Each wall is flat, endless, passes through zero and stands at right angles to its row. A trip goes straight from one point to another. List the walls that it crosses, first one first.

Walls:
(1): [  6 -23]
(2): [-8 36]
(3): [-36 -16]
(4): [-55 -12]
(5): [-18 -31]
Trips:
[19 23] to [-14  15] => 4, 3
[-34  18] to [ 2 21] => 5, 3, 4
[ 53 -20] to [ -7 -11] => 5, 3, 4
[-25  46] to [2 5] => 3, 4

Walls:
(1): [-11  -9  -4  28]
(2): [ -6  14  24 -12]
(3): [  4 -14  47 -37]
(4): [ 11  -2  40 -20]
(5): [-29  27  -2 -27]
Trips:
[  5  21  -3 -48] to [-21  12  13 -12] => none
[-14  38   9   2] to [16 14 22 -2] => 3, 5
[-57   5  11   3] to [ 13  -8 -18  -4] => 3, 2, 5, 1
[ 12   6 -13   6] to [13  3 -7 18] => none
[-38 -22 -23 -49] to [32 -7  9 -1] => 4, 5
[ -8 -15   4   1] to [ 8 40  9 -8] => 2, 5, 1

Walls:
(1): [ 16   4   4 -31  22 -32  28   1]
(2): [  1 -11 -15 -20 -17  -3  27   3]
(3): [ 13 -47 -16  15 -26  23   2 -37]
(4): [  7  17  27  -2  16 -26  38  17]
(5): [ -8   0  25  28   5  13  -8 -29]
(6): [ 23  16  25 -11  15  14 -20  33]
(7): [ -1   6   1  22 -44   9 -30 -20]
(8): [ -3  -4 -19  29   8   1  12  -7]
Trips:
[ 19   9   0   2  32 -31 -41  36] to [-51   9  23   0  -5  12  -1  14] => 1, 5, 7
[ 16 -22  -7 -56  21 -31 -26  -5] to [-20  -5   5 -21  26   6 -18  15] => 2
[  5  17  10 -22  16  12  19  -9] to [ 10 -13 -22  12  -3  -3 -18  26] => 4, 8, 1, 2, 3, 7
[-17  10 -22  23  -2  23  -5 -18] to [ 32  -3  38   9 -12  29  -1   5] => 6, 8, 4
[  9 -31 -16 -16  -1  -3  10  -6] to [ 23 -38 -60  19  26 -21   5  11] => none

Walls:
(1): [ 14 -53  10   0 -13 -21  31 -22 -44 -10  -9]
(2): [-18  10 -12  19  12  22  27 -16 -13   6  -6]
(3): [ -3 -10  13  -3 -11   8  27  27   7 -21   7]
(4): [  0   2 -20 -27   6 -24 -23  15  16 -29 -21]
(5): [ -9   1  29  -1 -33   6   9 -29 -30  -8 -13]
Trips:
[  1 -20   5  -7  12   5   7  25  21   7   0] to [ 14 -20  36  -7   6  20   1  13  11  -4 -17] => 1, 4, 5
[-31 -13  22 -18  21 -15 -11  -8 -10   5  -9] to [  9 -34 -21 -24  14  10 -10   2  11  22   8] => 5
[ 10  -6 -47 -46   1  -6 -25  11 -25 -40 -13] to [  2 -30 -21 -13 -15  24   2  16 -12  -9 -27] => 3, 5, 2
[-16 -20  -5  15  25   4   1  17  -7 -36 -17] to [  0 -22 -16   3 -60  21   8  -9  11  -2 -30] => 5, 4
[ -8 -11  35  -9  -8 -12   6   8   1   1 -17] to [-11 -17 -18  50   4   8   3   4 -33  -2  16] => 4, 2, 3
[  8  -1 -25 -13 -11   6 -17  -5  -2  -2   0] to [ 26 -17 -22   4 -35  -6 -23  -2  -3   6   2] => 1, 5

Walls:
(1): [ 16 -14 -29 -25  26   1   8  -7 -13  17  -2   3  29   0]
(2): [ 33  -3  21  -3  -8  21   9  -8  -2  11 -24  -4 -45  29]
(3): [ 14   7  23 -23 -14 -23 -12 -26  -8  17  13  17  -8  11]
(4): [  3 -19   1  19 -25  18  -7 -10 -19 -13  11 -13   4 -12]
(5): [ 22  -7 -28 -16  -5 -14  18 -31  27  -8   8   4  29  38]
Trips:
[-10  -4 -37  -1   3 -13 -22  10   5  53  -4  48  -5 -44] to [ -9  -5   0  -7 -45  -4 -26  31 -12  24 -22  38 -21  10] => 1, 2
[ -2  -4 -33  15  19 -17   5   4   2 -24  -4   7 -17  33] to [ 13 -25  28   8 -24   0  30   8   3  35   7  37  -6  -8] => 1, 3, 5, 4
[  1 -32  -8 -21  14 -52   8   2  14  -4  -3  -1  -8   9] to [ -3 -13  -5 -40 -25   5 -11 -17  21  -2 -12   6 -28  -7] => 2, 1
[  5  18 -10  29 -18 -20 -16  -5  -5  15 -12  -9 -24  10] to [ 43   5  -6 -14  -8   0  -7  35 -20 -10 -20  32 -16  17] => 4, 1
[-29  -8  13   1  16  37   5  29  -3  10  16  -4   0  31] to [ -5  27 -13 -23  -4  20  10  -6 -31  -4   4 -10 -37   6] => 4, 3

Walls:
(1): [  5  23  -2 -22 -14 -32   8 -11   9  24  15   2  19  19  23 -45   6 -11
  15   4]
(2): [-23  -7   2 -17   5  -7  -1 -11  21  33  13   0 -10  27  -1 -23 -39  48
 -26  21]
(3): [  9  22 -21  12 -11 -26   0 -24  -7  18 -28 -21 -20  21  10 -11  -4  -1
   3   7]
(4): [  0  -2   4   3  -6  -3   4  -4   0  -8   5 -20  -5  43   8 -13  37 -11
  -6   7]
(5): [-16 -21  16   5  -5  10   5  23  29  25  -7  14 -15 -12  29  22  12 -11
 -15  51]
(6): [  9   9 -30  16  15   4   5 -12 -22 -11  10  25  -4 -14  31   4 -22 -12
  -3  15]
(7): [ 30  -7   6   0 -22  10   9  -7 -28  -8  24  22 -37  27  -4  -6 -19  -2
 -19   3]
(8): [-28   9 -10   3  25   8  15 -18 -17  -9 -32  41  14   5   9 -14  21 -37
  -3 -19]
Trips:
[  6 -14  24 -27  -7  42   5 -23  -9 -23   8  21  12   2  48  17  -1  -2
 -22   5] to [ -4   6 -10 -26  -8   1  12 -18 -12   7 -45  11   1 -12 -39  19   7 -12
   0 -44] => 4, 5, 6, 7, 3
[  5  -5  -1  18 -23 -29   7  -4  47  26 -17  39 -23 -18 -19  -3  -1 -26
 -13  22] to [  6 -24   9  25  26   1  14 -47  15  -7 -41   9  13  23   9 -13   8 -32
   8  18] => 6, 7, 4, 2
[-15  -2 -24 -18   3   4   8  15  -5  16  11 -14   0  29   2 -22  23 -12
 -20  -1] to [ 16   7 -10 -18  -2  42 -10  12 -39  13  42  25 -12  10  32 -11 -12   5
  20 -60] => 5, 3, 6, 2, 4
[ 50 -35  14  12   0  17 -28  14 -50  -2  -1  25 -27 -11  -3  42  -8  12
  15  -4] to [ -9  31   1  18   8 -17 -11   1   9  -4 -34 -40 -19  19   6 -25   9  22
 -10  17] => 3, 5, 4, 6, 2, 7, 1
[ 35 -33 -14  -9 -39  37  -5  -2 -10  24   0   5 -27   6 -10  35   5  16
 -38 -10] to [-15  -7  21 -39  -1   0  -8 -25  31 -17  -8   4 -21  -8 -12 -16 -17  14
 -27  31] => none
[ -7 -44  -8 -35  18   5   6  -6   3 -10  -6 -22   6  25  13   4 -40 -15
   1   0] to [-32   8  -3  30  -2 -37  28  48  -6   7 -10   9  12 -11  12 -32  -9 -26
 -21 -29] => 8, 1, 7, 4, 5, 3, 2
[ -1  -3  21  14  -4   1  -4 -17   8  -9   1   2 -45  14  -2  16 -22  10
 -16 -14] to [ -3  -3  33  25  -5   6 -11 -31  -8  49  -9  -2  19   9 -21   0  17   7
   8   4] => 4, 7, 1, 8

Walls:
(1): [ 27  17  -6  28   9  -6  12 -12 -27   7 -24  24  -7  12  -8 -12  13  11
  -8   6 -15 -14  -8  -2  13  -6  -1   6  17   8  10  -1]
(2): [ 14  29   6  26  -1   5  -6 -15 -27  -7   9 -18  -7  -1   8  -9  13  -6
  -4   1  13  15  -4 -52 -14  11   5   8   8  25 -19   8]
(3): [  4   6 -11   8   7 -49   5 -11 -25   9  11  10   3 -13  13 -13 -32  36
  32 -11 -13   6  25  15   4  17   1  19   2 -49  29 -20]
(4): [ -5   5   8  39  -3   9   8 -11 -13 -24   5  16 -21  16 -15 -36  13 -13
 -15  10  -1 -11   4 -12  -5  14 -17  14  18 -17  31   1]
(5): [-10  -5 -26  24  19  19  12   4  -3   5 -17 -21  21 -43  10 -13  -6  16
  19  10 -17  52   6   5 -13  15 -18 -32  21   9  -5  15]
(6): [-15  24  32   1  16 -11 -14   4 -16 -25   3  28  -6  -2   3  17  14   8
  27  -1  10  20   6 -42 -15   0  -7 -15  -5  -1  21   5]
(7): [ -6 -31  -6  15  -5  18  -4 -13  27  -4  13 -11 -13 -41  41  -2   3 -44
  -7  37  -3 -45 -22  22   0 -20  11  18  26  -5 -22 -10]
(8): [-22   4  -2 -20   5  14   1  12  31 -14 -19 -10   1  14  18   6 -12  -7
  29  -2 -12  -8   6  -4  32  25  15 -43  10  -6  14 -41]
(9): [ 12 -23  -6  10  15 -18  15  18 -13 -15 -12  23 -10  -6   5   8   1   6
  27 -18   3  -2 -36 -13  22   8 -11  -4   5   3   6 -11]
(10): [  2 -21 -14 -10  20 -36 -17  11 -27   2   7   3  29 -23 -33   6  -3  16
  10   0   6 -15  12  23 -32  16 -29 -10   9 -30  -9  26]
(11): [ -9 -13  20  30  43  27  -1  19   0  -5  -2   9  27   1  38  16  12 -19
  15  10 -25   7 -24 -12   2  10  35  16 -10 -23  -8  11]
Trips:
[ -6  48 -10  11  42  28   0   2  -1 -11  -5  -3  -2  -9  14 -24  35  -8
   5 -17  29  26 -20   4  -6  -3  31 -18  -2  -2  42   5] to [  7 -24 -11  25   9 -46  10   1   8  12  -6 -16 -10   4   2 -36 -26   5
 -15  18 -12  14  -7   4 -18   4 -12 -18  32  13  12 -33] => 3, 11, 6, 7, 10, 2
[  8  18   6   2  -9   9  -5 -17   9  10  -7  22 -24 -20  -9 -17  -4  11
  20 -18  -8  -6 -20  22 -12  12   7   1  36  34   1 -59] to [ -3  17   3  -1  16  -7  -2   9  -4 -25 -22   0 -21  29  14  22 -25   7
 -16  -3 -22 -23 -12   1 -23  -6  -9  10 -10  -3  23 -24] => 2, 5, 6, 7, 11
